Each row is a point. The ring and each string are closed loops that go straight from each point to the next, and from the last back to the first. Before rounding, they use only three directions, however many columns there are. How many times does the string pass through the ring? Passing back the other way cancels.
In the rows, zero is written as 128.

Ring (7 x 3)
[[140 140 173]
 [105 131 145]
 [101 137 112]
 [132 142  91]
 [160 139  91]
 [183 142 128]
 [173 146 164]]
String (25 x 3)
[[154 133  66]
 [169 144  81]
 [168 150 111]
 [160 149 127]
 [156 130 113]
 [187 131 115]
 [200 138 136]
 [195 163 180]
 [164 157 169]
 [147 143 143]
 [152 132 151]
 [148 133 182]
 [132 141 200]
 [114 125 180]
 [117 117 135]
 [126 129 130]
 [118 142 145]
 [ 99 148 150]
 [ 71 135 124]
 [ 87 129 103]
 [115 122  94]
 [130 136 116]
 [126 151 118]
 [123 159  87]
 [140 140  68]]
Times through: 0

Ring (6 x 6)
[[134 115 113 105 148 162]
 [144 134 127 108  97 170]
 [143 140 136 121  69 148]
 [127 132 141 145  91  88]
 [118 113 129 145 131  76]
 [123  99 109 119 160 122]]
String (28 x 6)
[[148 148 139 116  69 164]
 [152 148 137 109  59 179]
 [155 138 128 101  50 194]
 [147 127 122 106  77 175]
 [155 131 118  89  77 214]
 [147 125 116  95 111 195]
 [143 115 111  98 114 182]
 [137 113 113 105 128 163]
 [134 100  99  94 165 179]
 [126 104 107 109 178 145]
 [122 116 121 124 169 117]
 [126 113 119 123 150 122]
 [118 109 117 125 186 109]
 [118  96 107 119 189 117]
 [125  83  95 107 160 143]
 [130  96 104 110 136 145]
 [130 111 116 118 133 134]
 [127 118 122 123 148 124]
 [127 122 124 123 153 124]
 [133 118 121 118 123 139]
 [138 117 116 108 115 162]
 [134 125 124 117 126 143]
 [136 137 130 114 134 152]
 [149 143 130 103  90 185]
 [159 138 127  97  37 206]
 [148 129 126 109  59 171]
 [152 135 129 108  42 179]
 [158 144 134 106  26 189]]
Times through: 1

Ring (10 x 11)
[[138 115 141 119 131 133 157 151 159 139  65]
 [136 116 153 116 100 150 177 131 147 127  80]
 [132 119 160 116  78 161 184 109 130 114 114]
 [125 124 157 119  79 159 170  96 115 107 153]
 [115 129 141 125 100 143 142  93 108 112 186]
 [105 133 116 131 134 118 112 101 110 128 202]
 [104 133 101 133 159 102  96 116 120 141 192]
 [110 129  97 133 180  93  91 139 138 152 155]
 [124 122 109 129 183  97 103 159 155 155 105]
 [135 116 128 123 160 115 132 163 163 148  69]]
String (23 x 11)
[[ 77 143  66 140 161  86  85  91 105 155 249]
 [108 132 107 134 168 100  86 122 120 137 192]
 [131 123 137 126 155 119 110 140 136 127 132]
 [112 129 114 129 143 115 119 120 128 138 161]
 [ 84 139  70 138 165  87  92 105 118 160 215]
 [ 89 136  64 139 192  73  76 127 131 169 193]
 [125 123 103 132 210  83  76 171 157 158 111]
 [126 121 102 130 201  87  93 173 165 164  90]
 [142 116 139 123 166 117 120 166 159 138  75]
 [129 120 130 123 141 123 137 142 147 139 102]
 [125 120 125 122 129 127 155 137 151 146  93]
 [131 114 132 116 108 140 188 142 163 149  51]
 [146 111 156 115 116 145 174 153 162 133  44]
 [150 112 161 117 132 141 151 157 157 125  60]
 [132 119 140 122 130 132 144 137 143 131 104]
 [142 116 151 120 140 132 138 151 150 127  84]
 [123 121 124 123 133 124 145 135 146 142 107]
 [125 119 112 125 159 109 133 155 161 157  82]
 [135 117 113 127 199  93 101 182 172 160  65]
 [140 117 131 126 190 103  96 174 159 142  86]
 [129 122 134 125 148 121 122 140 140 132 121]
 [105 131 100 131 150 106 114 119 128 147 168]
 [ 89 138  79 136 158  93  97 105 117 154 211]]
Times through: 4

Ring (8 x 14)
[[ 73 169 144 142 172 101 148 129 113 121 108 113  91 149]
 [ 69 163 154 144 165 105 153 121 120 104 109 118 116 140]
 [113 119 144 134 134 120 155 125 137 102 119 138 150 117]
 [165  80 124 121 110 130 151 138 143 121 128 152 157 107]
 [203  58 110 110  99 131 148 152 135 151 132 148 148 115]
 [209  65 105 107 109 123 147 161 116 179 130 131 121 137]
 [178  96 109 114 131 112 144 159 107 180 122 119  94 151]
 [108 149 126 131 163 102 143 144 107 149 111 113  78 153]]
String (30 x 14)
[[144 126 108 122 151 106 137 156 108 169 116 120  70 150]
 [120 150 110 127 168  98 134 156 100 170 111 111  49 160]
 [109 153 129 131 168  98 145 145  97 161 110 102  71 166]
 [123 131 134 129 150 107 150 140 110 146 115 113 104 151]
 [124 127 127 129 146 112 146 140 121 135 117 128 107 135]
 [ 97 149 131 135 160 107 143 136 120 126 112 125  94 137]
 [116 133 135 131 149 110 150 136 117 134 115 120 111 142]
 [ 68 170 156 143 172  99 155 124 108 120 107 103 104 156]
 [ 32 194 170 153 185  96 158 112 110  98 102 101 106 155]
 [ 42 182 161 151 176 103 153 114 124  87 106 119 114 136]
 [106 134 133 134 147 114 146 132 131 113 116 136 118 124]
 [126 121 132 129 140 115 149 136 124 128 118 129 122 132]
 [102 133 151 136 144 114 158 124 124 111 116 123 140 134]
 [ 91 132 160 140 140 119 161 114 136  87 117 133 162 120]
 [110 115 147 135 128 125 155 120 147  85 121 149 165 104]
 [134 105 127 128 126 125 146 134 144 108 122 152 142 106]
 [143 105 128 125 129 120 150 138 129 130 122 136 133 125]
 [152  96 125 123 123 123 149 139 133 129 124 141 138 119]
 [165  85 118 120 115 127 146 142 140 128 127 151 142 109]
 [203  51 107 111  92 138 146 149 150 132 134 165 161  95]
 [216  44 102 107  89 137 145 154 145 145 135 162 156 100]
 [187  73 108 114 109 128 144 151 135 146 129 150 134 114]
 [172  88 119 117 120 121 149 148 123 152 125 132 128 131]
 [200  68 113 110 109 123 151 155 118 170 129 130 131 136]
 [246  38  99  98  94 126 150 169 110 202 135 127 129 143]
 [231  52  93 101 103 124 143 170 114 195 132 133 112 138]
 [235  56  97 100 108 118 147 173  99 215 130 115 102 158]
 [187  88 112 112 126 113 148 159 103 186 124 114 102 156]
 [161 105 120 119 135 112 148 151 109 167 121 117 105 150]
 [146 112 116 123 138 114 142 148 121 148 120 131 103 134]]
Times through: 1
String (27 x 14)
[[ 51 167 173 150 164 107 163 108 125  83 109 116 143 136]
 [ 85 141 150 141 147 116 153 119 138  88 115 137 142 117]
 [118 120 134 132 137 119 149 131 135 110 119 140 134 118]
 [132 112 136 128 132 118 153 133 128 123 120 132 137 127]
 [141  97 142 127 120 125 158 129 135 114 124 138 163 118]
 [165  70 124 122 100 138 150 133 159  98 131 169 179  85]
 [172  74 115 119 106 133 146 141 150 118 129 163 156  96]
 [175  76 112 117 109 130 144 145 144 129 128 157 144 104]
 [208  50 103 109  93 137 144 152 147 140 134 163 154  99]
 [167  89 115 119 120 123 145 147 131 141 125 143 128 120]
 [187  76 119 114 113 122 152 150 120 161 127 129 134 135]
 [232  45 104 102  96 127 150 163 117 186 134 132 136 136]
 [249  37  93  97  93 127 146 171 113 202 135 132 124 139]
 [181  86 106 114 121 120 142 156 122 162 125 136 111 130]
 [165  99 116 118 129 116 146 151 117 159 122 127 111 139]
 [162 103 122 119 133 112 150 150 108 166 121 116 109 150]
 [176 105 108 114 140 106 144 163  94 197 120 106  76 167]
 [148 123 107 121 150 106 137 158 107 172 117 120  70 151]
 [126 143 115 126 163 100 139 154 100 170 112 109  61 161]
 [105 157 127 132 171  96 143 146  97 161 109 102  65 166]
 [123 130 132 129 149 108 149 140 112 144 116 116 104 148]
 [103 147 138 134 160 103 150 136 108 140 112 110  96 153]
 [ 57 185 150 145 184  94 149 127 104 124 104 102  81 160]
 [ 42 191 148 149 185  98 145 123 118 102 103 117  84 143]
 [105 139 132 134 151 111 145 134 126 120 115 131 109 130]
 [126 123 131 129 142 114 148 137 123 131 118 128 117 133]
 [ 71 160 161 144 162 106 159 118 118 105 110 112 127 144]]
Times through: 4

Ring (9 x 14)
[[131 117 128 151 172 140 146  93 194 108  89 148 141 152]
 [108  93 140 166 142 127 127 106 188 136 107 146 150 156]
 [ 95  91 132 158 112 111 115 117 152 156 136 136 162 145]
 [ 98  99 128 145  93 107 111 126 114 168 159 123 161 134]
 [129 115 138 127  91 129 120 135  75 170 168 102 132 125]
 [153 129 142 117 107 147 132 133  68 158 160  96 113 123]
 [170 156 118 102 147 154 154 111  91 119 133 107 115 120]
 [164 162 101 103 168 147 161  95 120  98 115 123 130 122]
 [151 150 102 120 181 143 160  86 160  90  96 139 140 133]]
String (25 x 14)
[[101  75 154 188 159 131 127  99 235 130  82 161 148 172]
 [136  91 167 173 168 158 140 105 209 126  82 144 116 167]
 [143 113 141 161 197 156 155  86 226  95  63 155 127 163]
 [131 157  74 117 184 121 159  75 173  79  95 152 170 129]
 [137 145  99 119 158 130 149  95 141 107 116 134 151 129]
 [158 126 144 135 157 159 148 109 143 123 109 122 111 142]
 [181 162 116 107 185 166 169  93 134  90  98 123 111 129]
 [173 188  75  83 184 145 173  83 114  75 110 125 138 111]
 [150 179  66  88 166 125 161  86 111  87 123 129 159 110]
 [148 175  69  92 166 125 160  86 116  89 122 130 159 112]
 [180 185  84  92 202 156 179  78 139  66  92 131 129 120]
 [171 144 129 125 185 165 163  94 160  95  89 130 112 140]
 [147 126 134 136 157 149 146 105 151 120 108 129 124 142]
 [121 146  82 120 159 114 146  87 152 101 115 144 172 127]
 [118 128 100 138 165 121 144  87 181 104 101 151 165 141]
 [123 124 114 134 140 125 136 104 144 127 124 133 152 135]
 [129  93 161 163 140 146 130 115 171 143 110 132 123 156]
 [ 97  59 175 193 125 131 112 120 202 163 109 145 139 171]
 [ 68  78 125 171 104  92 105 114 172 162 137 148 185 150]
 [ 91 115  98 137 114  95 120 107 135 142 145 138 183 131]
 [122 114 128 139 127 127 130 114 134 141 132 127 144 137]
 [104  80 157 167 109 125 113 126 152 167 135 129 142 152]
 [121  82 169 168 120 141 120 126 157 162 124 126 124 156]
 [119 126 108 130 131 118 133 106 131 131 133 131 158 131]
 [ 95 123  90 135 132  98 128  97 152 126 131 145 185 132]]
Times through: 1

Ring (7 x 14)
[[180 133 141 152 171  88 180  61 137 133  93  92 150 158]
 [183 139 154 156 168  85 184  54 131 128  84  92 159 154]
 [156 137 152 144 141 103 156  86 124 127  98 109 152 141]
 [107 113 121 119 110 140 104 155 127 132 144 132 125 127]
 [ 83 105  99 106  92 156  79 185 129 138 165 145 105 126]
 [ 92 115  94 108  93 146  90 167 131 142 155 143  99 136]
 [133 123 111 128 129 118 132 116 136 140 127 120 118 150]]
String (28 x 14)
[[195 123 151 161 196  85 193  55 140 129  93  78 166 156]
 [208 150 176 169 184  67 210  21 128 123  60  80 178 157]
 [178 165 174 155 138  79 182  40 115 122  61 105 163 149]
 [154 145 150 142 130 100 155  80 122 128  92 114 146 144]
 [141 142 141 135 120 109 142  97 122 130 103 121 137 142]
 [137 140 137 133 118 111 138 101 123 131 106 123 134 141]
 [156 124 138 142 153 106 154  94 133 131 111 104 145 145]
 [173 116 140 150 179 100 170  83 139 131 110  90 155 149]
 [207 141 166 167 192  71 208  28 133 126  70  78 173 159]
 [225 137 165 175 215  61 225  12 140 127  66  65 178 167]
 [201 143 153 162 184  73 202  32 136 131  74  83 160 165]
 [161 145 137 143 139  94 164  70 129 134  92 110 137 155]
 [137 127 124 132 130 116 136 111 131 135 120 118 129 145]
 [133 127 120 129 126 117 133 114 131 136 122 121 125 145]
 [116 134 110 120 101 124 117 126 128 139 126 135 110 145]
 [ 95 136 100 109  75 135  96 146 124 142 135 150  96 141]
 [114 124 111 120 108 130 113 137 129 138 134 132 114 140]
 [122 108 107 123 131 131 118 141 138 139 145 121 119 141]
 [118 121 113 122 115 129 116 136 131 137 135 128 118 140]
 [120 115 110 123 123 130 117 138 134 138 140 125 118 141]
 [119 107 102 122 130 133 115 145 139 141 148 123 115 142]
 [121 105  97 122 133 132 117 144 142 143 150 121 112 145]
 [134 113 111 129 139 122 131 124 138 139 135 115 123 146]
 [131 130 120 128 121 117 131 114 130 136 120 123 123 145]
 [144 141 126 134 124 106 145  92 128 136 105 120 126 151]
 [176 145 139 149 155  86 178  56 132 134  86 101 143 161]
 [157 148 142 142 131  96 159  73 125 132  91 114 139 151]
 [153 127 134 140 147 107 152  95 132 133 111 108 140 147]]
Times through: 2
String (31 x 14)
[[ 49 107  86  90  54 174  46 219 123 141 181 168  86 117]
 [ 80 120 101 104  75 152  78 177 124 139 155 153 100 128]
 [110 125 115 119 103 132 109 141 127 136 135 135 116 136]
 [109 107 103 118 118 139 105 155 135 139 152 129 114 137]
 [ 85 100  83 105 100 155  81 185 137 144 172 142  95 134]
 [ 75 114  81  99  75 155  73 184 131 146 165 155  85 136]
 [ 90 131  97 107  75 140  91 155 125 142 142 151  94 139]
 [117 133 117 121 101 125 117 127 125 136 125 134 116 141]
 [135 118 119 130 136 121 132 121 135 136 129 116 128 143]
 [150 108 110 136 161 115 146 111 145 140 132 103 128 153]
 [163 122 115 141 162 101 161  86 143 140 115 101 129 161]
 [169 139 127 145 154  91 170  66 136 138  96 103 134 163]
 [143 143 132 135 121 105 145  91 126 134 102 121 129 149]
 [141 130 128 134 132 112 141 105 130 134 115 117 132 145]
 [163 115 130 145 169 105 160  93 140 134 117  96 145 150]
 [212 127 153 168 210  72 210  33 143 130  82  69 170 165]
 [214 146 167 170 196  64 216  16 134 127  63  75 173 164]
 [180 152 159 154 153  82 183  48 125 127  74  99 157 154]
 [157 143 147 143 137  99 159  78 125 129  94 111 145 147]
 [151 119 132 139 152 111 148 104 135 133 119 106 141 144]
 [177 120 150 153 180  96 175  76 136 128 102  88 162 147]
 [174 148 172 154 149  88 175  59 119 121  77 101 167 142]
 [150 151 164 142 120 101 152  82 114 122  86 118 154 135]
 [131 140 144 132 110 116 132 109 118 128 107 127 138 134]
 [128 128 130 129 120 121 128 120 126 132 121 124 131 137]
 [133 112 126 131 139 125 130 128 133 133 133 114 136 136]
 [118 102 123 125 133 138 113 153 133 132 148 120 134 128]
 [124 102 118 127 139 134 118 146 136 134 147 117 131 133]
 [123 110 118 126 130 131 120 139 133 135 140 120 128 136]
 [104 122 116 117  99 137 102 151 125 135 140 137 117 131]
 [ 65 114  99  98  64 163  62 197 121 138 166 160  97 120]]
Times through: 4

Ring (7 x 14)
[[116 142  88 131 146 120 141 136  54 148  84 110 133 170]
 [119 148 115 129 129 119 129 130 113 131 111 129 131 146]
 [127 146 132 129 119 124 124 126 158 114 130 139 126 119]
 [145 137 146 129 110 138 125 123 206  91 156 148 121  78]
 [148 127 136 131 120 142 134 125 187  93 141 135 117  79]
 [132 121 106 135 147 133 147 132 110 122  90 105 116 123]
 [119 132  86 134 154 123 147 136  54 145  73 100 126 163]]
String (28 x 14)
[[107 147 126 133 132 108 124 128 126 134  95 123 124 153]
 [116 142 130 133 129 116 126 127 144 124 106 126 121 134]
 [127 137 121 132 130 127 133 129 135 119 113 125 123 124]
 [132 139 124 130 125 130 131 128 146 114 125 132 125 116]
 [143 145 133 125 109 138 126 126 175 100 159 152 131  94]
 [152 144 159 125  95 143 118 120 239  78 185 166 125  61]
 [144 132 159 131 109 137 123 121 233  83 153 146 113  67]
 [135 130 136 133 125 132 131 126 177 103 124 129 115  97]
 [137 135 125 130 124 134 133 128 155 108 129 132 123 105]
 [152 136 135 126 111 146 131 125 188  91 162 149 126  77]
 [158 125 142 130 113 150 134 124 210  81 159 143 116  59]
 [140 114 130 138 138 137 142 127 171 101 105 112 105  89]
 [136 116 120 137 143 134 144 129 146 110  96 107 109 104]
 [130 129 115 133 137 130 139 130 126 119 103 116 119 122]
 [137 136 114 129 128 136 137 130 131 114 125 129 127 115]
 [135 126 102 132 142 136 145 133 105 122 102 113 122 124]
 [135 130  97 131 140 136 145 134  94 125 106 115 127 129]
 [109 113  71 143 181 117 161 140  16 160  19  64 112 182]
 [114 125  87 138 162 119 150 137  52 148  54  88 119 167]
 [120 132  96 134 149 123 144 134  77 138  81 105 124 153]
 [131 140 105 129 132 131 138 132 104 125 117 126 131 133]
 [124 147  85 127 139 127 141 136  55 143 104 121 140 162]
 [105 147  71 131 156 112 144 139   7 166  64 101 138 201]
 [100 144  81 134 157 108 142 137  25 164  56  98 132 198]
 [120 137 108 133 140 122 137 132 101 133  94 115 125 146]
 [119 141 108 132 138 120 135 132 100 134  97 118 127 148]
 [130 148 113 127 123 129 131 130 120 122 130 137 135 131]
 [121 155 118 127 121 120 125 129 120 128 126 139 136 143]]
Times through: 5
